Rows are points. Each copy is the shape, with its points in the same order, turned, moved and blurred by noise. Is it also mirrored, or only turned?

Shape:
22,0,40
-28,-46,38
-33,-22,-6
26,14,-29
8,16,30
-33,14,-18
12,9,-21
Copy 1:
24,18,27
-31,3,58
-35,-21,10
30,-28,-28
17,25,4
-28,-12,-30
11,-23,-19
Copy 1 is: only turned
Copy 2 (7 x 3):
-10,13,45
-73,16,24
-49,0,-16
16,-29,-5
-1,23,25
-17,10,-36
4,-18,-8
Copy 2 is: only turned
Copy 3:
13,-16,46
-19,-63,-8
-28,-13,-21
14,40,9
0,-8,38
-40,21,-9
3,32,0
Copy 3 is: only turned
Copy 4, 7 rows:
47,38,22
-12,66,-10
-20,9,-4
41,-29,2
30,19,30
-17,-13,21
29,-20,4
Copy 4 is: mirrored

Shape (10 x 6):
27,-41,-3,-4,4,-77
22,-40,-21,-24,12,-16
-15,-30,11,49,-26,20
-8,-6,-21,72,5,-9
-22,-15,1,-34,2,14
-27,-38,14,-38,-7,9
-6,45,8,-16,13,9
1,-15,-9,-32,-10,-31
36,-8,-2,-24,8,2
12,25,-8,-23,-53,20
Copy 1, 10 rows:
-89,-9,-6,-8,-12,-50
-63,6,-25,9,9,7
5,-44,15,20,-30,11
5,-56,-8,28,0,-34
-25,3,-7,-22,17,33
-39,-3,1,-30,-2,43
12,25,12,-18,35,-11
-47,15,-14,-29,-7,-9
-41,32,0,15,15,1
14,45,-4,-6,-29,7
Copy 1 is: mirrored
Copy 2:
0,-88,-15,-2,7,-43
-22,-53,-18,-17,1,2
-21,-24,67,4,-12,20
-27,-24,48,51,18,-2
-21,2,-7,-38,-10,-2
-30,-7,6,-53,-22,-8
15,28,-4,-2,22,-2
-1,-31,-20,-14,-16,-20
9,-36,-13,-22,15,19
34,11,-6,-7,-34,32
Copy 2 is: only turned
Copy 3:
-6,-50,33,-2,39,-39
31,-36,0,5,27,2
4,4,1,60,-44,-13
3,25,-17,41,-14,-58
8,-19,-18,-4,-16,34
-3,-39,-10,11,-19,43
5,35,-4,-35,-19,15
9,-39,8,-20,-3,-2
34,-3,19,-8,15,16
45,-1,21,-23,-59,11
Copy 3 is: only turned

Shape (13 x 8):
-47,50,-3,-5,39,-18,-8,23
-36,-24,-13,-19,-16,-22,7,6
20,-21,35,-19,-14,-18,20,-2
-7,12,-11,29,49,-22,3,-13
-28,-13,5,-11,-26,3,-23,23
-21,10,-4,-47,-27,-29,12,30
31,-6,30,32,-34,6,63,-8
-21,24,-30,51,45,2,-17,-6
4,-34,-42,-18,18,17,13,3
-25,-31,-2,-36,-41,12,-1,39
-77,5,3,-29,-7,-5,-2,21
13,-24,2,-10,-41,-33,27,18
-3,52,2,5,8,-28,-1,-43
Copy 1:
-39,25,-15,-23,37,-3,-35,18
-26,-21,-9,-22,-34,-10,-10,-22
15,-15,45,-16,-19,-1,12,-23
-19,17,-9,18,32,-42,6,-2
-2,-26,-13,-9,-26,20,-26,-2
-14,0,0,-62,-26,18,-11,-14
7,29,52,32,-31,20,40,-37
-22,22,-42,39,38,-25,-4,6
-22,-38,-26,-4,5,-3,41,-31
-14,-41,-9,-26,-44,41,-5,-13
-54,-15,-9,-26,-15,17,-50,-6
9,-1,17,-24,-54,1,24,-18
8,48,0,-4,30,-23,-24,-39
Copy 1 is: only turned
Copy 2:
-18,46,-26,-24,14,-26,-24,13
-25,-27,-3,-28,7,-4,28,14
5,-13,53,-9,-1,22,22,-6
23,0,-15,18,15,-22,-30,15
-40,-8,-6,-25,-19,28,12,11
-20,16,10,-51,-7,-5,45,9
10,1,36,54,12,32,49,-26
9,7,-52,29,2,-10,-39,17
29,-29,-26,-22,17,33,20,24
-41,-10,1,-42,-6,46,44,19
-59,6,-19,-49,22,-3,8,5
-5,-16,34,-3,-15,10,57,14
17,15,-6,3,-15,-37,-13,-39
Copy 2 is: only turned
Copy 3, 13 rows:
-16,44,-43,-22,-5,63,13,4
39,-19,-34,-17,-29,29,-1,6
27,-12,16,-49,-22,-10,14,7
22,33,-19,-3,28,23,21,-25
3,-23,-22,-8,-38,20,-23,20
10,-15,-54,-48,-43,18,12,34
17,-22,42,-12,-10,-14,70,14
-2,29,-28,25,33,36,15,-29
19,-50,-34,-21,14,18,5,-29
5,-53,-26,-29,-43,28,-20,30
8,3,-39,-18,-49,70,-10,17
36,-32,-15,-28,-24,-12,21,36
2,50,-27,-8,-22,-3,46,-30
Copy 3 is: mirrored

Shape (15 x 9):
-21,-3,-40,-1,-30,20,7,-43,-37
7,44,0,25,0,-28,33,15,20
22,7,35,22,25,15,1,-11,71
-25,-59,-39,-17,-19,30,19,1,-22
-8,-17,-16,-7,-66,-18,-12,-1,-47
30,23,8,15,-42,13,20,30,-2
-50,-38,-39,27,-7,18,-39,4,-35
0,8,19,11,11,-16,17,15,-8
-2,25,45,-15,16,8,-16,4,62
-38,4,-44,-19,-28,33,-7,16,-44
5,-7,21,-16,18,-13,4,-8,57
8,-27,-81,-21,-15,5,-19,6,-28
17,12,8,29,-10,4,-3,2,34
32,19,24,-3,8,6,-7,-6,-15
-34,-18,-55,-11,-43,4,-14,-7,-25
Copy 1, 15 rows:
-37,-19,-8,20,-40,-31,27,-56,-7
-1,-5,42,4,-21,-34,-27,44,-10
33,-30,58,-7,24,29,-8,18,22
-23,-6,-44,34,2,-15,47,-21,-15
-47,48,-6,35,-41,-17,24,-24,-10
10,8,36,42,-33,-7,-3,18,-40
-56,-10,-51,32,-8,10,-3,-22,13
-28,-1,35,7,13,-17,-9,20,-23
13,-13,53,-34,0,43,10,27,16
-43,-14,-45,8,-43,0,27,-20,-33
18,-7,36,-26,18,2,17,26,24
0,26,-61,14,-20,-29,7,-45,-16
13,-10,36,24,-7,9,-18,11,16
-7,9,50,-7,9,1,-9,-16,-35
-39,15,-34,17,-37,-18,27,-24,8
Copy 1 is: mirrored
Copy 2, 15 rows:
-12,44,-6,-14,-12,24,-33,-13,-43
4,53,-25,18,26,-50,14,-6,30
-27,10,11,9,20,-7,14,-26,88
-27,2,13,1,-18,28,20,2,-56
35,12,18,6,-18,-15,-32,-1,-55
50,29,-6,23,16,-9,19,-15,10
-29,0,23,0,31,24,-32,41,-51
-1,26,9,-10,27,-41,21,-8,6
-8,19,24,-17,-2,-18,16,12,87
11,36,-4,-20,-5,29,-1,39,-50
-31,5,10,-3,-15,-29,17,-8,57
-7,-19,-43,-6,-15,20,-15,19,-52
0,19,2,19,21,-9,-5,-11,43
22,14,2,-36,23,-17,0,-24,23
-7,18,-5,5,-23,16,-28,27,-51
Copy 2 is: only turned

Shape (14 x 11):
18,-27,-16,8,-53,-30,-4,-4,18,10,-25
1,1,-23,3,-21,-35,-8,-9,-36,-30,34
32,-1,31,-44,-58,31,-4,-15,-14,-15,45
-28,13,-10,-50,-26,-42,27,0,2,43,28
-20,-41,28,-23,-1,-2,-10,-44,30,-17,-16
-30,-11,27,-17,-63,17,15,15,20,6,11
-14,-9,-3,22,75,9,-5,22,14,-47,-61
-6,-14,32,-14,45,-25,-17,5,-9,19,-35
-7,-2,23,13,32,-25,7,9,10,20,11
12,-6,13,-18,-20,-16,38,-9,14,-29,3
25,8,-15,17,-22,11,-2,-44,-2,5,-11
-23,-1,13,-3,16,-29,10,9,36,-51,7
13,-32,-7,-39,0,7,-7,2,18,-47,61
0,-43,17,-15,30,-13,18,-13,-47,37,20
Copy 1:
-39,-44,-5,4,-14,-13,-31,18,38,-6,16
-12,-34,-2,-21,11,15,-14,21,-46,-25,6
22,1,-60,-54,-4,-8,-51,33,5,-42,-16
-16,-12,-9,-59,-3,-22,-21,-55,-8,15,6
21,-1,43,-20,9,-7,-28,13,55,-32,-6
-5,12,-32,-52,-14,-7,-12,5,45,-21,39
20,20,57,33,20,6,57,58,29,30,-10
2,2,58,-33,-10,-26,5,33,19,33,-27
28,-20,32,-35,-25,-10,10,14,4,29,8
20,-24,-14,-13,13,-33,4,7,14,-26,4
1,-23,-8,14,-41,13,-19,15,13,-23,-28
36,0,28,-1,29,-19,8,15,4,-7,39
49,-19,-19,-33,54,16,-38,26,1,-8,9
7,-43,27,-78,-8,7,10,12,8,12,-47
Copy 1 is: only turned
Copy 2, 14 rows:
-11,-13,-7,-12,-35,-43,-21,-2,33,11,-33
-4,0,-12,-13,-32,1,-5,-18,-28,-14,28
-14,-11,47,36,-60,11,-19,23,-10,-59,-9
-37,8,-9,-29,-59,25,34,46,30,-6,3
-13,-6,-6,10,18,-12,-24,17,65,-50,7
-33,-49,38,-13,-28,13,-10,31,30,-25,-24
53,-28,-5,0,72,-24,-19,36,34,26,54
-12,-10,-10,28,8,-27,5,37,56,16,56
-5,-11,15,5,4,-8,42,12,42,11,34
2,-14,1,-6,-7,-22,13,37,0,-36,-12
-7,35,30,8,-4,-18,-23,0,8,6,-15
25,-30,1,-35,14,-17,14,20,26,-39,32
47,-23,0,16,-36,25,0,3,12,-61,15
-30,1,-25,59,-5,23,32,13,23,8,25
Copy 2 is: mirrored

Shape:
-20,-52,2,-9,-22,9,14,-1,0,-5,-11,2
-4,6,32,26,44,49,-11,-6,8,14,-34,-5
16,-27,19,-32,-20,4,-18,10,-5,11,-45,-10
-20,-26,0,-3,-18,12,-25,8,6,-67,-43,14
-11,-1,34,-24,-15,-15,32,9,-24,4,-25,-11
-19,-13,10,-9,-23,-20,-24,-51,3,16,-4,12
21,-33,34,-17,-20,-18,-9,-8,-18,-2,-36,-92
-17,-46,4,10,-20,-18,-10,25,-1,25,-40,2
-11,-1,-1,-6,176,-4,-23,15,-14,-32,-26,11
-7,0,1,-18,-19,-17,-22,-9,8,25,91,19
4,-16,22,-22,5,0,-20,-10,-15,0,-35,15
-7,-2,24,5,9,1,-5,-14,-48,9,34,3
-15,-11,-2,-14,-20,-8,29,19,-19,19,-29,17
-7,2,1,5,-10,8,69,14,8,12,-38,-4
-5,-3,75,-11,18,-25,-4,7,-2,1,-34,5
-1,-11,-1,23,-14,-13,1,7,-3,-20,-41,16
27,-63,15,5,6,3,-8,-18,7,4,-21,10
37,-8,-3,18,-20,-3,-2,-16,0,-13,-29,11
Copy 1 (18 x 12):
-13,-21,-2,25,18,-21,28,4,12,-13,2,-24
32,47,22,36,53,-12,8,-39,10,-8,23,20
27,-20,-8,42,1,-12,14,-43,21,-18,-33,-12
11,-11,-14,33,35,35,-4,12,16,-57,1,-23
3,-16,14,15,-8,-2,34,-31,-28,-14,-12,5
2,11,-21,26,-24,-22,-6,-24,-4,-12,31,-44
-18,-29,48,60,-10,-19,-17,-58,-17,-19,-50,-21
-6,0,-25,32,0,-37,15,-10,18,-31,-27,10
63,39,-11,-35,148,-27,-43,-45,-64,-19,-8,4
28,9,-14,-3,-40,-26,-18,32,-27,61,25,-38
33,-9,-15,23,14,-10,4,-41,-1,-18,6,-12
12,-16,-2,25,4,-20,-11,-9,-45,24,37,9
-4,-5,-32,6,-2,-5,43,-20,-5,-7,-10,14
-28,15,12,-6,15,8,63,-35,10,-7,-12,18
52,3,25,7,-3,-26,9,-33,-22,-48,2,11
-8,-2,-17,11,13,14,1,-14,15,-33,1,11
8,-20,1,12,24,-43,-11,-27,41,-14,9,-17
0,-7,-6,3,2,16,-18,-35,36,-8,11,1
Copy 1 is: mirrored
Copy 2:
-2,-29,-24,-21,-6,-7,-13,14,19,44,20,11
20,33,11,-13,17,-35,-17,3,67,8,-29,21
21,-11,-1,-35,-5,-50,25,-12,8,46,26,9
8,-16,-9,-46,17,-24,-54,-29,23,30,37,-30
-23,-26,-4,-36,-14,-28,18,-19,-5,30,-22,8
9,-9,23,14,2,2,-19,-20,0,67,10,15
2,-12,-2,-43,37,-38,53,21,-6,79,-20,-31
11,-18,0,-27,-31,-51,-17,32,5,52,15,5
-62,102,52,-60,58,-59,-46,19,35,-43,26,56
-8,42,-16,32,-48,58,6,-4,-23,37,23,16
-1,3,16,-15,3,-43,-1,-19,16,37,25,15
-37,29,-19,26,-4,-10,-3,-10,4,21,-10,17
-2,-32,-16,-26,-28,-35,-11,3,-8,12,1,28
7,-52,-3,-38,-9,-18,1,19,8,-16,-29,26
-31,9,46,-37,-27,-43,8,-23,28,36,-19,-4
7,-26,11,-15,-5,-37,-34,-2,3,14,11,-19
-1,-19,17,5,5,-28,9,30,44,37,47,7
25,-19,16,10,12,-27,-7,-4,2,3,24,-20
Copy 2 is: mirrored
Copy 3:
-20,-1,15,0,-1,17,22,24,-3,34,-36,20
4,30,-21,52,32,-33,36,-15,-12,13,-24,-11
-17,-1,14,22,-2,6,-18,-24,-33,44,-45,21
-19,-8,-21,28,6,50,32,-2,-23,-4,-16,48
-18,3,38,2,-40,-5,4,-19,-13,10,-26,2
-7,5,-23,-34,-6,-1,-2,-25,15,44,-19,24
-92,-24,-2,13,-14,-15,-11,-34,-28,40,-46,-17
1,-21,0,30,-32,-8,-2,13,-3,41,-50,33
3,56,-68,12,40,-85,16,53,-83,-76,-8,-1
11,9,0,-34,5,8,-50,21,29,46,50,-5
-7,16,3,12,4,-10,-8,-20,-27,14,-26,35
-15,5,12,-8,-6,-35,8,-2,-2,24,34,9
22,-12,38,10,-32,-3,12,4,-17,28,-26,11
17,-17,36,9,-15,0,39,-5,-9,2,-51,-27
-14,45,4,27,-16,-31,-19,-27,4,-9,-41,23
7,-29,-4,20,-8,5,22,-12,-5,-5,-33,35
-20,-14,1,6,43,-21,-5,5,-4,30,-47,31
-2,-42,-1,2,27,3,5,-30,-3,14,-24,21
Copy 3 is: only turned

Shape (17 x 12):
32,16,-27,4,33,9,-56,3,8,22,-11,13
45,-32,-19,-5,-24,26,1,28,17,-3,7,-31
-23,-9,80,18,31,-42,3,-23,-30,-32,13,65
43,-7,-6,1,-3,-33,11,-1,-25,-49,-8,19
44,5,29,-6,26,0,-9,5,-34,-26,5,8
-10,-6,-11,24,-41,-10,26,18,2,5,58,20
-33,41,25,18,-1,5,54,5,-40,18,-30,-23
-48,-7,17,7,17,13,-67,55,-28,-9,8,5
29,8,9,11,15,3,34,-25,8,35,11,7
-16,-4,-22,-21,15,25,12,1,27,-10,7,63
-4,11,31,43,3,4,-3,0,9,-12,-16,65
-12,-22,17,-3,12,-54,17,-18,-24,3,7,1
17,2,-5,-11,11,5,-31,-64,5,20,6,-21
37,-19,-12,25,-20,8,5,41,-4,-2,2,-21
9,-1,2,-28,-9,-25,-5,22,-16,-10,17,-12
-2,41,20,26,32,-8,3,26,18,-12,11,-18
-17,62,50,-42,-8,2,29,82,21,-9,-13,6
Copy 1:
-4,-50,-3,-16,-6,28,34,-28,-33,-18,-18,-45
-17,-44,28,-10,3,-61,-11,-14,-17,-2,-23,-10
16,55,5,1,-49,55,-22,-35,-20,-70,16,46
34,-3,32,28,-30,-22,17,-47,-34,-32,-18,18
1,-30,29,-2,-32,5,21,-35,-9,-52,-6,31
-31,39,26,-1,-33,-32,-14,-33,-15,29,18,-11
12,-21,14,40,-26,36,-15,21,17,37,27,45
-2,-28,-47,-31,-35,13,-20,-46,38,-29,28,-23
-27,-4,39,4,-14,20,12,17,-45,3,-11,14
-37,22,-35,16,12,7,11,-42,-32,-2,-31,5
-15,14,10,34,-5,50,-27,-44,-25,-33,8,-5
35,21,5,-12,-50,1,-6,6,-31,-10,-3,25
11,-7,30,-39,2,26,32,20,-11,-9,-45,-16
-9,-43,32,11,-19,-45,-17,-19,-16,-1,6,-16
19,-15,9,-27,-30,-25,7,-34,-13,5,-1,20
3,-19,11,-2,9,11,17,-10,-17,-13,59,9
-8,-42,-16,-8,25,11,-20,-65,-12,31,54,77
Copy 1 is: only turned
Copy 2:
27,-56,42,15,33,-31,-13,-9,-20,43,25,7
9,1,-17,27,26,18,-2,-13,-53,8,40,-24
24,15,-14,12,-59,-30,3,33,75,35,-33,27
45,-7,0,19,-14,20,-40,1,21,15,9,-31
42,14,0,29,-5,-10,-44,0,1,41,-5,-3
-4,34,19,34,0,14,32,-6,20,-29,32,-5
-44,17,-4,-17,23,-12,-60,22,17,-35,-6,24
-27,6,-4,-13,-8,-40,-14,-26,19,66,73,41
1,-13,16,28,43,-3,2,20,-11,-7,-35,8
27,3,37,-36,4,25,43,-15,-6,36,0,17
39,-9,20,-6,-37,-39,15,14,12,5,9,28
-13,-10,-10,21,3,15,-18,18,56,22,-5,-7
-27,-47,29,24,17,-13,3,18,-16,40,-24,-27
22,-5,-18,24,15,12,-12,-4,-29,-4,55,-4
-1,12,-12,15,24,3,-33,-25,23,28,19,-26
14,20,2,-11,41,-36,-15,45,11,16,29,4
14,61,-34,-73,50,-41,-19,-25,14,4,9,13
Copy 2 is: mirrored

Shape (17 x 12):
-3,-58,2,30,-33,-5,-8,-11,-4,5,-33,19
-32,-31,60,1,1,-15,73,8,-1,3,10,-23
-23,-32,23,-66,-25,19,-27,17,-32,-29,31,-53
38,18,6,27,17,-24,14,48,-50,-17,26,3
-16,-22,-49,-15,-16,25,19,2,-10,22,-3,0
-8,-9,-17,-23,-41,5,13,10,-28,6,36,33
51,-39,20,-9,0,-7,-14,-23,24,56,2,-31
12,-9,30,13,18,-17,6,29,56,21,2,12
-21,-10,-2,-52,4,14,5,-19,4,-66,31,32
-8,-32,6,35,-19,1,5,-40,-5,-12,-16,-48
-6,14,-32,0,19,-38,-25,9,-2,-4,-11,-14
7,-15,23,8,9,2,28,28,-56,1,46,-25
-4,-23,33,-3,15,-7,1,-24,-30,-13,1,14
5,6,13,15,30,21,-51,-17,-29,2,8,27
-44,-11,9,11,-11,22,-34,7,-10,6,37,15
26,-4,26,-3,14,6,36,4,-22,-8,-45,-39
-44,26,31,-3,-21,14,-67,-26,5,-28,-19,7
Copy 1, 17 rows:
-8,-13,52,-9,-2,-41,-22,-1,25,-12,23,19
30,-34,46,-35,17,30,16,-68,-15,1,44,4
42,37,-26,-1,-1,43,-61,-10,-37,14,25,-3
9,25,4,9,9,29,49,-10,19,54,-15,56
-6,-2,-4,23,21,-23,-10,-35,16,-13,-15,-28
4,8,-22,-7,-21,-6,-24,-50,28,16,-27,0
-49,42,2,-29,26,-28,0,-21,-11,-8,66,6
-36,-11,31,-62,10,3,34,-1,11,26,28,-18
45,-2,-37,-36,-10,38,-14,-3,30,-39,-18,-2
6,22,58,30,5,-2,-3,-12,11,-38,51,5
-12,13,4,21,-21,-6,45,24,-14,5,-13,-5
25,29,12,-3,21,34,16,-49,-4,33,1,34
12,0,16,-29,-5,3,-5,-14,-1,-23,5,45
-30,28,9,-22,19,17,3,13,0,-24,-35,37
-10,25,41,-19,-9,25,-33,-11,-3,0,-38,-7
-2,-29,6,21,44,12,23,-12,-4,0,52,35
-25,0,23,-13,-34,44,-51,40,-18,-36,-10,10
Copy 1 is: mirrored
Copy 2, 17 rows:
-16,-12,19,-17,-24,-23,9,11,-25,-6,-23,-48
-33,15,2,-19,57,16,52,5,22,-12,26,-33
-27,-37,-91,-36,22,32,-3,-51,-5,-36,-14,-31
25,65,-33,-5,0,-22,25,-37,-6,-20,-15,29
-11,-37,-39,14,-16,4,40,25,-44,-3,-7,-2
22,-46,-41,-21,-7,-15,44,-4,-24,-40,2,3
-60,4,-4,-18,-41,24,-22,22,10,-39,7,21
-14,7,19,-24,29,-1,-14,29,20,-1,-6,34
-8,-67,-25,14,44,-23,-1,-52,-22,-25,22,4
-39,-9,4,24,-29,25,9,-16,8,4,-15,-46
-8,-5,-40,5,-27,-14,1,-25,9,46,-15,30
-5,46,-60,7,18,12,40,-21,0,-41,8,-12
-15,11,-13,0,-2,-22,2,-28,-6,-14,35,-23
21,4,-30,12,-26,-14,-45,-19,-22,-9,32,-7
30,-28,-51,5,2,-9,-18,12,8,-14,9,-33
-43,36,0,-13,6,36,22,-23,-35,17,9,-5
31,-53,-17,-14,-10,13,-52,-40,2,31,16,-37
Copy 2 is: mirrored
Copy 3 (17 x 12):
10,18,27,-6,-47,-20,-31,20,0,-5,-48,16
-46,9,-28,21,-26,-8,50,59,-54,16,-19,-12
-35,54,15,-8,-21,16,26,-45,-38,79,21,16
-25,22,3,46,-41,-13,-9,-2,-30,-40,56,-7
2,-11,24,24,22,-29,-37,-12,-23,38,-15,6
-45,3,7,38,-18,-26,-30,-29,-14,25,-5,39
-9,-18,69,17,-46,29,16,31,26,34,-6,-9
-15,-25,-12,-1,-40,20,-28,61,4,12,27,9
-58,40,-30,6,34,37,-14,-18,-7,18,-8,46
28,41,7,8,-31,0,11,6,4,17,-31,-33
-4,11,7,-10,-10,-10,-38,-11,4,0,41,-34
-25,36,17,57,-36,-14,29,8,-45,15,36,-4
-33,44,14,2,-15,-3,17,17,-7,-3,-3,19
-1,44,22,-1,-7,-10,1,8,34,-5,45,38
-9,38,-11,12,-24,-35,-15,3,11,51,17,43
10,-4,13,1,-1,17,43,15,-44,-19,2,-16
9,41,-38,-51,-17,-11,8,-25,43,20,10,36
Copy 3 is: only turned
Copy 4, 17 rows:
28,-34,-9,1,1,-7,-35,-13,22,-27,-23,45
9,-35,38,20,12,-42,31,21,30,-30,54,11
-4,-47,-23,56,24,20,23,-32,-48,-32,29,-34
28,-1,27,20,9,-5,1,-46,1,75,43,19
22,-4,-25,-19,17,-6,-11,25,-38,-9,-8,1
1,2,-10,-17,15,21,-27,-7,-36,-12,33,27
-8,-43,5,-43,19,-31,38,-53,13,-12,-40,4
10,-17,41,-25,-32,7,24,-16,42,2,1,-15
1,15,16,31,51,38,-38,-9,-7,-31,29,-43
17,-14,-37,33,13,-57,-5,-29,25,-30,-11,8
5,4,7,14,-27,-20,-28,-23,-10,36,-19,-25
11,-39,-1,14,31,-24,21,-21,-10,37,64,13
-14,-23,14,29,35,-3,-11,-12,20,7,7,9
-27,-11,-25,18,19,32,-16,-23,33,49,-19,4
-23,-25,-38,5,-12,32,-18,-1,11,-4,32,-2
34,-4,21,44,30,-37,43,-6,4,12,-20,19
-41,8,-31,60,-28,37,-9,-18,28,-21,-22,-6
Copy 4 is: only turned
